Rows are points. The ring and each string are closed loops that go straight from each point to the next, and from the last back to the first. Before rounding, they use only three directions, however many columns there are. Count how often each string passes through the ring. Passing back the other way cancels.

Ring (6 x 3):
[[ 36 -13  10]
 [  5  10   4]
 [ -4   6 -18]
 [ -7 -14 -26]
 [ -5 -31 -15]
 [ 26 -30   2]]
String (21 x 3):
[[ 50  12   7]
 [ 17  -2  -3]
 [ -2  -1   1]
 [-27   9   4]
 [-26   2  -1]
 [-26   7 -12]
 [  4   8 -36]
 [ 31  -1 -44]
 [  6 -11 -16]
 [ 24 -17 -33]
 [  8 -29 -34]
 [-15 -38 -21]
 [ 21 -35 -21]
 [ 31 -20 -14]
 [ 45 -34 -12]
 [ 51 -40  -1]
 [ 60 -23  -8]
 [ 14 -15   1]
 [ -8 -15  19]
 [ 10  -8  23]
 [ 47   7  21]]
Times through: 2

Ring (10 x 6):
[[ 14  31 -13   5  -3  10]
 [ -1  32  -1 -12  10  -5]
 [-13  24   7 -26  14 -15]
 [-21   3   2 -40   5 -20]
 [-18 -15 -11 -42 -12 -14]
 [ -4 -29 -17 -28 -32  -2]
 [ 15 -29  -7  -5 -44  10]
 [ 31 -16   2  18 -45  20]
 [ 35  -3  -1  25 -39  24]
 [ 30  19 -13  21 -22  22]]
String (26 x 6):
[[-21 -32 -38 -52 -25 -10]
 [-16 -43 -24 -46 -34  -9]
 [ -2 -38   1 -26 -37  -5]
 [  8 -12   9  -8 -25   1]
 [ 10 -14 -10  -8 -30   7]
 [ 13 -17 -29  -8 -37  14]
 [ 12  -6  -8  -4 -26   8]
 [ 16  -5  -2   2 -27   9]
 [ 19  -5 -14   4 -31  14]
 [ 39  -5 -22  26 -46  32]
 [ 31   3 -26  18 -36  26]
 [ 18   5 -19   3 -24  14]
 [ 21  13  15  13 -17   9]
 [ 19  16  11  11 -13   8]
 [ 10   8  -9  -4 -15   6]
 [ 12  19   8   2  -7   3]
 [  9  39  20   5  10  -2]
 [ -1  46  12  -7  21  -8]
 [ -4  34  29 -11  18 -14]
 [  3   9   7 -10  -7  -3]
 [ -5  10 -10 -21  -3  -5]
 [  0   6   6 -14  -8  -5]
 [-18   9  34 -32  11 -25]
 [-32  -1  21 -51  12 -33]
 [-33 -15 -16 -60  -2 -24]
 [-17 -16 -30 -43 -16  -9]]
Times through: 0

Ring (8 x 9):
[[  6   9   6  -1   3  13  -9  -6 -14]
 [ 11  14  19  -1   2   2  -1   8 -15]
 [ 14   4   8   1  -2 -10  -1  18  -7]
 [ 10  -8 -11   4  -6 -13  -6  18   2]
 [  4 -13 -23   6  -5  -7  -8  11   6]
 [ -4 -14 -32   5  -3   6 -13  -4   6]
 [ -2  -9 -28   4  -2  14 -18 -12   0]
 [  3   0 -12   1   1  16 -16 -12  -8]]
String (27 x 9):
[[ 23  14  27  -1  -1 -11   1  22 -17]
 [ 30  -5  -2   3 -10 -20 -13  27  -7]
 [ 11  -1  -4   2  -3  -4  -8  10  -5]
 [ -1  12  15   0   5   3   6   6  -9]
 [ 10   3   8   2  -1 -12   4  21  -4]
 [ 25 -19 -23   7 -14 -28 -13  33   7]
 [ 18 -18 -26   7 -12 -20 -14  24   7]
 [  1   0  -5   2   0   1  -3   5  -2]
 [ -8   4   0   2   4   5   4   2  -1]
 [ -2 -17 -31   7  -5  -7  -8   9  12]
 [  7 -30 -53   9 -13 -11 -22  10  16]
 [ -3 -25 -48   8  -8  -1 -18   1  14]
 [  6 -32 -60   9 -13  -4 -28   1  15]
 [  1  -5 -17   3  -2   5 -11  -1  -1]
 [ -3   2  -6   2   2   9  -5  -4  -4]
 [  0  -6 -20   3  -1   9 -13  -5  -1]
 [ -5   6  -1   1   5  13  -2  -6  -6]
 [ -8   3 -10   1   5  22  -9 -18  -7]
 [  8 -14 -37   4  -6  16 -31 -17  -4]
 [ 17 -15 -37   4  -9  10 -35 -11  -5]
 [  6   4  -7   0   1  19 -18 -15 -14]
 [ 19  -3 -13   1  -5   9 -26  -6 -13]
 [ 13  -2  -9   2  -3   3 -16   1  -9]
 [  1   7   4   0   3   8  -3  -1  -9]
 [ -3  26  34  -4  11  17   9  -5 -20]
 [ 10  24  35  -4   7   7   4   5 -22]
 [  5  24  35  -4   8   6   9   6 -19]]
Times through: 4
